Each row is a point. Each table stands for the endless flat space through its points: a line for two points, a plane for three, and so on. Write the one point that lies in both, or say that there is none.
In the rows, zero is written as 128.

First, 3 rows:
[[150 155 122 120]
 [153 182 137  96]
 [142 171 134 114]]
Second (2 x 4):
[[168 163 115  97]
 [162 153 123 113]]
They share: [165 158 119 105]

First (3 x 8):
[[115  83 139 129 105 161  97 144]
 [117 119 123 109 105 169 113 134]
 [ 95  77 149 134 123 150  90 160]]
Second (3 x 8):
[[ 99  79 138 135 125 155 126 136]
 [126 118 126  93  89 170  75 118]
 [111 107 137 103  89 166  85 106]]
They share: no point

First:
[[172 119 145 111 182 104 152 160  92 110 151 135]
 [165 116 151 110 172  97 154 155  97 109 145 126]
 [158  69 149  77 114  82 180 122  90  92 123  77]]
Second:
[[183 104 149 110 152 107 162 125  81  99 137 126]
 [147  84 145  78 144  79 170 157 101 103 137  86]]
They share: [165  94 147  94 148  93 166 141  91 101 137 106]

First:
[[151 110 137 105 147 114 157 146 133 124 118 154 152 116 154 127 150 139]
 [135 108 147  88 153 120 185 154 142 147 134 144 140 104 142 142 146 141]
 [159 109 128 113 143 108 147 140 131 115 114 158 155 124 162 122 155 133]]
Second, 2 rows:
[[161 120 136 104 156 112 160 128 129 117 121 158 154 114 169 121 143 125]
 [175 138 140 108 168 128 160 110 113 107 125 170 156 106 177 105 131 115]]
They share: no point

First, 3 rows:
[[151 155 147 161  92 103 157 110 147 101  92 165 123 174 165 145 125 121
  110  88  97 102 151 129]
 [130 161 140 160 106 122 162 122 166  93 100 159 103 160 148 119 126 107
   97 115 105 119 169 118]
 [121 167 161 139  96  89 155  94 133  85 116 169 131 170 135 133 139 109
   96 106  97 132 147  95]]
Second, 3 rows:
[[158 183 141 173 100 138 161 144 144 126  99 197  90 158 185 161 109 142
   95 111 139  88 180 126]
 [142 167 155 175  96 134 179 148 160 124 101 187  86 158 183 151 121 130
   99  97 127  84 168 110]
 [124 145 159 169  96 120 185 134 178 104  99 159  96 162 163 125 135 106
  105  89  99  98 154 104]]
They share: [139 158 140 163 102 119 161 121 163  97  95 160 107 164 156 127 124 112
 102 106 103 111 165 125]

First:
[[150 143  89 153 139 142 129 140 158 153  92 155 149 154 105 136 147 137
  121 106 110 136 162 126]
 [144 157  93 155 159 150 149 136 168 161  92 161 141 158  91 150 133 133
  107  96  94 132 150 122]]
Second, 3 rows:
[[141 140  99 150 141 136 139 138 167 147  85 158 150 162 102 138 131 125
  112 100 107 143 152 129]
 [133 138  99 151 135 130 129 134 162 140  69 154 145 164 105 130 130 105
  108  93 118 160 153 143]
 [127 128 107 147 127 120 129 134 166 130  62 154 150 170 109 125 121  95
  106  92 123 169 149 148]]
They share: [147 150  91 154 149 146 139 138 163 157  92 158 145 156  98 143 140 135
 114 101 102 134 156 124]

First (3 x 24):
[[138 106 178  99 113 166 164 115 151 152 167  87 170 180 129 127 115 167
  145 119 144 183 110 119]
 [141 124 151 120  83 175 155 136 148 137 164 111 146 150 102 103  97 146
  136  98 141 171  83  95]
 [141 100 187 104 155 131 159  76 172 141 132  55 206 186 146 131 157 210
  160  98 153 151 147 151]]
Second (3 x 24):
[[109  98 161  94  88 181 134 142 179 161 143  91 143 135 100 140 108 178
  129  84 114 161  95 125]
 [140 121 155 121  97 168 128 121 172 131 155  77 144 152  86 119 105 163
  126  89 141 184  86 103]
 [155 132 155 132 104 161 132 112 163 119 161  77 149 161  86 108 106 154
  129  94 154 189  85  97]]
They share: no point

First (2 x 24):
[[152 104 151 113 162 112 151 156 111 123 137 168 111 117 158 121  94 135
  100 103 129 114 167 144]
 [136 118 163 123 160 106 167 138 103 125 145 180 121 107 160 141  84 137
   90 115 119 124 173 156]]
Second, 2 rows:
[[160  94 144 112 163 125 138 176 107 115 124 158 102 120 167 109  94 134
   97 103 128 102 159 136]
 [160 102 132 130 165 135 124 184 107 109 104 152  92 124 175  91  84 136
   85 117 108  82 155 128]]
They share: no point

First:
[[126 122 129  87 177 134 124  91 143 105 135  88 126  90 121  95 116  83
  168 118 118 100 140 124]
 [160  84 146  69 154 127 180 117 123 107 201 117 100 171  98  74 105 161
  103 177  99 160  82 123]
 [127 106 130  81 177 118 140 102 143 103 160  87 121 128  96  89  98 105
  134 136 118 102 122 122]
 [146 118 153 131 205 138 150 109  91  81 107 106 162  74 127 123 132 115
  164 126 128 154 142  92]
 [209  80 145 169 216 121 177 111  63 111 112 165 175  95 110 132 171 157
  155 143 108 201  89 113]]
Second:
[[152 104 133 100 183 112 186  87 111  96 142 114  91 107 149  75 159 145
  155 173 120 162 101 101]
 [172  99 153  85 153 162 146 117 116 116 172 129 136 127 109 100 114 130
  140 138  90 162 106 136]]
They share: [164 101 145  91 165 142 162 105 114 108 160 123 118 119 125  90 132 136
 146 152 102 162 104 122]

First (3 x 24):
[[115  93 134  95 100  83 134 101  71 115 135 121  74  77 133 184 163 137
  128 177  94 134 100 117]
 [ 97 102 161 101 112 107 149  95  95 106 114 142  98 107 109 157 157 134
  122 156 118 119 130 114]
 [ 86 107 179 105 128 119 149  81 106  93 102 151 109 123  90 139 159 125
  122 142 125 110 159 116]]
Second, 2 rows:
[[112  88 136 109 118 111 174 121 112  98 119 144  79 119 110 176 155 124
  102 163 131 109 129  97]
 [ 97 106 160  94  91  99 144 100  82 125 119 138 103  92 125 161 152 151
  129 163 113 130 102 118]]
They share: [102 100 152  99 100 103 154 107  92 116 119 140  95 101 120 166 153 142
 120 163 119 123 111 111]

First, 2 rows:
[[128 191 114 148 153 156 145 160 106 110 196 115 143 108 128 168 135 183
  184 142  80  86 107 127]
 [170 131  78 130 147 162  85 100 100 134 136 109 167  90 164 120 123 147
  148 136 104 116 107 127]]
Second:
[[151 196 104 155 123 150 126 113 134 116 179 138 180  91 172 188 136 169
  170 135  98  84 110 122]
 [151 153  96 136 153 166 110 136 114 107 172 107 146 106 143 128 110 162
  170 146 106  99 108 128]
 [139 143  53 150 145 158  87 135  43 157 176 102 165 113 155 137 162 182
  143 109  80 121 135 130]
 [126 153 117 105 205 180 127 130  80 159 160  95 177 133  86 116 166 104
  195 171  47  75  86 119]
 [156 200  71 170 100 130 105 142 104 125 170 128 158  68 201 204 136 211
  144 102 101 115 109 116]
 [164 109  76 154 137 165 101 102  86 101 171 115 138  99 161 107 107 199
  137 121 123 132 157 159]]
They share: [149 161  96 139 150 159 115 130 103 122 166 112 155  99 146 144 129 165
 166 139  92 101 107 127]

First (3 x 24):
[[135 131 153 178 124  67 136  69 164 132 100 168  86 134 148 136 101 100
  185 131 164 155 104 102]
 [114 137 151 190 105  99 170  71 186 111 131 137 120 152 117 150 118 140
  166 124 171 150 110 113]
 [125 141 153 180 110  87 154  75 172 118 120 150 106 144 132 146 113 120
  167 123 164 149 106 110]]
Second:
[[110 144 120 184 107 109 124  90 159 126 136 158 118 149 130 155 132 132
  130  88 114 147 105  88]
 [169 198 215 132  85  65 189  90 154  85 114 140  89 137 149 151 105  72
  157 143 206 120  92 156]
 [183 197 190 139  63  51 170  71 156  69  92 161  66 155 159 144 109  56
  148 139 183 120  71 134]
 [179 183 165 142  55  55 149  75 149  70  84 160  64 157 169 136 110  62
  152 128 161 135  67 126]]
They share: [132 164 157 163  99  93 149  92 156 111 128 149 108 143 138 153 121 110
 142 109 150 138 101 116]
